Rows are points. The points of each table are mixes of a few directions, plus a little noise. How many directions does each table use, and how many do they share? Where both have some left over, give the other angles between the two spaces (their principal angles), to ten degrees, smallest first.
(in the rows, 128 means zero)

First (5 x 3):
[[164 200 146]
 [132 147 107]
 [107  77 136]
 [127 126 126]
 [111  90 126]]
Second:
[[101  80 104]
 [160 194 141]
 [129 133 124]
 [121 105 143]]
Directions: first 2, second 2, shared 2

First, 6 rows:
[[174 124 162 158]
 [ 90  96 111 120]
 [ 98  68 112 144]
 [158 177 125 126]
 [ 96 143 140  87]
 [152 160 119 133]]
Second, 6 rows:
[[ 86 151 134 150]
 [105 141 132 140]
 [193  93 118  94]
 [113 137 131 136]
 [189  95 119  96]
 [ 84 153 135 152]]
Directions: first 3, second 1, shared 0; angles 70

First:
[[199  97 102 121 120  98]
 [174 105 124 136 136 104]
 [ 66 156 132 105 142 175]
 [101 148 163 169 129 129]
 [ 92 151 128 106 153 182]
 [119  97 138 134 122  71]
 [144 142 109 125  93 136]]
Second:
[[141 179 130 115 164 143]
 [140 142 111 149  53 125]
 [100 111 146 116 177 121]
 [135 129 173 198 124  95]
 [137  87  90 104  83 141]
 [140 100 101  93 136 148]
 [103 149 144 121 159 123]]
Directions: first 4, second 4, shared 3; angles 50

First:
[[ 86  85  80 118 133 115  59 102]
 [142 146 162 141 121 146 174 130]
 [176 151 144 143 129 106 194 168]
 [157 147 126 118 141 119 102 170]
 [140 123 129 142 129 118 152 139]
 [124 116 134 141 134 147 102 136]
 [ 73 100  99 104 133 148  28  90]
 [130 162 129  96 122 121 137 116]
 [124 123 148 150 111 131 205 100]]
Second:
[[143 124 153 159 123 135 185 135]
 [125  80  84 143 152 112  40 163]
 [126 120 113 129 121 104 160 115]
 [149 123 165 169 129 153 167 150]
 [105 152 109  75 129 130  62 108]
 [138 126 154 146 142 166  86 160]
 [126 121 120 127 135 130  95 137]
 [111 180 137  75 106 125 164  77]
 [127 126 117 131 114  98 192 106]]
Directions: first 4, second 3, shared 3

First, 7 rows:
[[107 136 136  97 115 153  96 239 146]
 [ 91 102 158 172  79  81 137  94 101]
 [153 130 125 152 135 130 133  77 128]
 [152 143  93  81 184 143 150 108 135]
 [102 124 123  96 133 115 139 152 121]
 [150 134 145 168 104 155  92 152 146]
 [141 128 117 130 146 119 148  73 121]]
Second:
[[117 129 121 102 138 125 135 145 126]
 [ 77 107 140 118 105  84 147 133 102]
 [116 115 147 165  97 107 128 102 116]
 [105 106 157 180  82  92 130  92 107]
 [169 151 107 108 165 172 116 144 153]
 [ 96 111 145 144  99  94 138 116 109]
 [152 155  90  57 188 171 128 178 153]
 [191 158 107 126 167 187 105 134 163]
 [170 134 138 184 118 150 106  92 142]
 [ 84 115 129  97 122  97 148 146 109]]
Directions: first 3, second 2, shared 2

First (8 x 11):
[[104 170 101  81  98 160 124 163 141 168 182]
 [180  96  97 130 170  95 119 111  73 120 107]
 [117 132 116  92 108 165 142 128 158 108 139]
 [ 69 158 118  91  74 175 123 145 151 135 174]
 [123 120 172 165 131 121 141 118 163 111  98]
 [139 149 131 116 131 135 139 148 156 150 138]
 [150  99 126 165 159  83 108 108  71 124 104]
 [143  99 162 185 155  89 125 103 112 109  84]]
Second (10 x 11):
[[106 134 218 116 221 179  60 116 165 105 149]
 [128 107 108 139 111 122 137 162 122 136 112]
 [126  84  96 150 103 121 138 199 119 142  97]
 [134 171 144 108 137 126 130  60 131 118 155]
 [138 167 125 111 118 116 143  66 123 123 150]
 [133 160 140 113 135 127 130  76 130 120 149]
 [125  91 105 146 110 124 134 188 121 139 102]
 [117 139 178 118 179 154  92 109 148 114 144]
 [141 122  72 137  71  97 169 140 105 143 113]
 [131 106  94 141  96 114 147 165 116 140 109]]
Directions: first 4, second 2, shared 0; angles 70, 80

First, 10 rows:
[[172 108  95  37 177  76  98 112 204 104 105 134]
 [ 85 138 151 135 134 160 172 141  71  95  79 122]
 [110 129 159 185  94 158 127 132 109 158 152 121]
 [125 148 102 135 127 124 148 135  92 117 136 137]
 [153 116 105  58 168  94 115 119 173 101  99 132]
 [131 148 107 169 102 129 132 134  98 148 174 136]
 [106 118 175 175 100 162 124 130 122 155 134 115]
 [126 139 106 101 148 118 148 132 108  98 106 134]
 [131 114 164 191  83 148  93 123 153 188 180 119]
 [141 122 116  93 148 110 121 123 151 115 114 130]]
Second:
[[137 107 128 133 147 137  91 115 195 131  67 125]
 [141  80 112  78 162  89 120 134 242 151  94 121]
 [ 96 116 107 165 124 129 173 159 146 160 110 125]
 [144 152 155 153  86 140 102 113  70 139 216 130]
 [134 146 150 110 114 129 126 120  75 113 176 128]
 [126 148 143  99 131 132 140 123  67  91 141 130]
 [118 134 166 157 100 152 125 126  91 138 161 122]
 [114 135 166 122 113 141 144 131  80 120 158 121]
 [129 143 112 130 135 134 129 125 106 107 109 135]
 [150 103  65 118 151  86 121 138 225 161 109 135]
 [120 144 102 142 145 143 135 127 112  99  68 136]]
Directions: first 3, second 5, shared 3

First:
[[145 138 123 157 157 138 195  71 160  92 221 110 207 126]
 [120 125 101 107 139 138 170 114 156 106 182  92 143 124]
 [118 122 130 110 112 123  90 161 111 148  76 138  83 129]
 [119 123 127 112 116 125 101 153 116 142  91 133  93 128]
 [118 122 127 109 114 124  99 156 116 143  87 132  88 129]
 [135 131 150 146 118 120  92 140 104 146  83 158 116 132]
 [142 136 129 153 146 133 168  89 145 106 184 122 182 127]
 [152 142 143 175 149 130 163  80 138 108 181 137 198 129]
 [ 96 111  92  60 113 133 118 172 136 135 107  92  60 124]
 [135 131 155 149 115 117  80 145  97 152  68 166 109 132]]
Second, 10 rows:
[[116 110 129 140 135 131 135 136 122 135 107 115 101 145]
 [122 126 139 163 118 160 161 131 111 156 164 123 146 129]
 [147 157 120  76 124 122  95 129 144 104 141 159 187 120]
 [ 96 129  98  80 131 123  73 159 124 143  52 124  69 146]
 [143 122 179 122 130 153 153 166 115 118 173 148 142 112]
 [134 110 144 173 155 134 170 105 134 113 149 117 155 154]
 [134  83  79 136  57  70 109 106 135 150  65  90  84 135]
 [134 197 116  67 152 145  84 123 142 107 158 175 204 111]
 [ 97 147 120 164 158 128 130 108 117 147 111 108  49 104]
 [156 100 157 161 120 113 169 115 134 107 160 122 144 123]]
Directions: first 2, second 6, shared 1; angles 90

First (9 x 18):
[[107  96 141 145 199 129 160 134  56 133 192 139 138 187  96 116 164 120]
 [146 135 132 139 120 137 136 152 194 118 124 141 165 106 139 125  91 120]
 [158 148 130 143  93 123 130 130 189 133  99 127 144  86 144 125 106 124]
 [100 142  91 158 130 100  79 159  76 179 132 127  74 143 154 143 171 143]
 [152 118 136  99 141 138 137 117 161 114 122 129 137 100 120 111 128 127]
 [108 102 125  99 166 138 113 129  84 106 179 121 112 164 131 110 153 105]
 [137 139 142 141  87 129 141 108 139 110 129 112 145 130 138 124 108  99]
 [128 152 127 115  76 145 123 132 193 107  66 137 151  98 134 160  60 155]
 [118 121 127 113 140 115 134  91  57 149 111 120  89 139  96 136 173 158]]
Second, 11 rows:
[[113 123 136 134 133 116 150 135 150 125 140 151 167 149 150 127 129 125]
 [129 132 126 110 123  88 125 108 152 129  91 126 126 124 166 115 177 129]
 [150 113 123 145 113 196  93 182  69 156 166  89  97  90   7 129  33 103]
 [121 148 142 156 165 117 147 125 111 100 113 107 142 147 172 110 148 137]
 [123 130 149 146 142 107 170 143 147 138 118 131 193 125 148  98 122 133]
 [144 135 116 130 118 219 133  92  90 123 185 157  71 108  75 200  66 186]
 [125 132 130 120 130 102 140 111 150 125 109 138 140 132 163 123 159 136]
 [139 110 117 113 103 123  82 163 118 154 118  97 106 105  71 108 114  83]
 [120 124 129 126 128 107 125 137 140 128 120 127 142 139 141 115 142 111]
 [108 125 123 122 133 109 119 125 143 106 135 144 128 171 165 137 160 111]
 [135 136 119 106 118 123 124  87 138 124 113 140  96 118 149 148 159 153]]
Directions: first 6, second 5, shared 1; angles 30, 60, 70, 90

First:
[[ 67 111 150 122 134 157 121 154 170 114 134  74  74 113 108 168 109  98
  187 105 120 122 133 133]
 [169 139 114 132 124 110 133 111 101 137 125 164 164 137 141 103 140 148
   90 143 133 132 125 125]
 [ 49 106 157 119 136 167 119 161 183 111 135  58  58 109 102 178 103  89
  203  99 119 121 134 134]
 [223 154  94 139 119  84 140  88  62 148 120 211 211 151 159  67 157 174
   38 162 140 137 122 121]
 [ 86 116 143 124 132 148 123 146 156 119 131  91  92 118 114 154 116 108
  167 113 123 124 131 131]
 [195 147 104 135 121  95 137  99  81 143 122 188 189 144 150  85 149 162
   64 153 136 134 123 123]
 [ 96 119 139 125 132 143 124 141 149 122 130 101 100 121 118 148 119 113
  157 116 124 126 130 130]
 [138 130 124 129 126 124 130 124 121 130 127 137 137 131 131 122 131 132
  119 132 129 129 127 127]]
Second:
[[155 194 151 127 130 101 141 161 113 109 103 127  90 182 176 128 137 101
  162 158 134  90 149 161]
 [117  60 117  98 147  87 131 154 199 135 171 152 158  74 127 100 125 123
   90  85  97 157 134  75]
 [101 125 115  84 118  94 190 112 115 131 209 116 168 110 105 129 121  99
  126 132  76 123 182  83]
 [ 85  98 126 176 125 198  91 123 120 119 112  78 160 172 119 104 112 190
  103 143 148 182  57 107]
 [123 167 127  99 116 100 181 118  95 125 172 118 136 139 124 140 128  94
  149 150  98 100 181 120]
 [154 110 117 134 127 144 100  94 129 151  95 166 105  71  98 158 136 132
  128  99 154 119 121 160]
 [132 132 135 164 129 167  90 129 121 124  81 118 113 154 135 126 128 157
  129 136 161 139  85 152]
 [158 139 134 141 133 133 100 132 133 132  81 151  92 121 139 140 137 128
  138 120 156 114 116 165]]
Directions: first 1, second 4, shared 0; angles 90
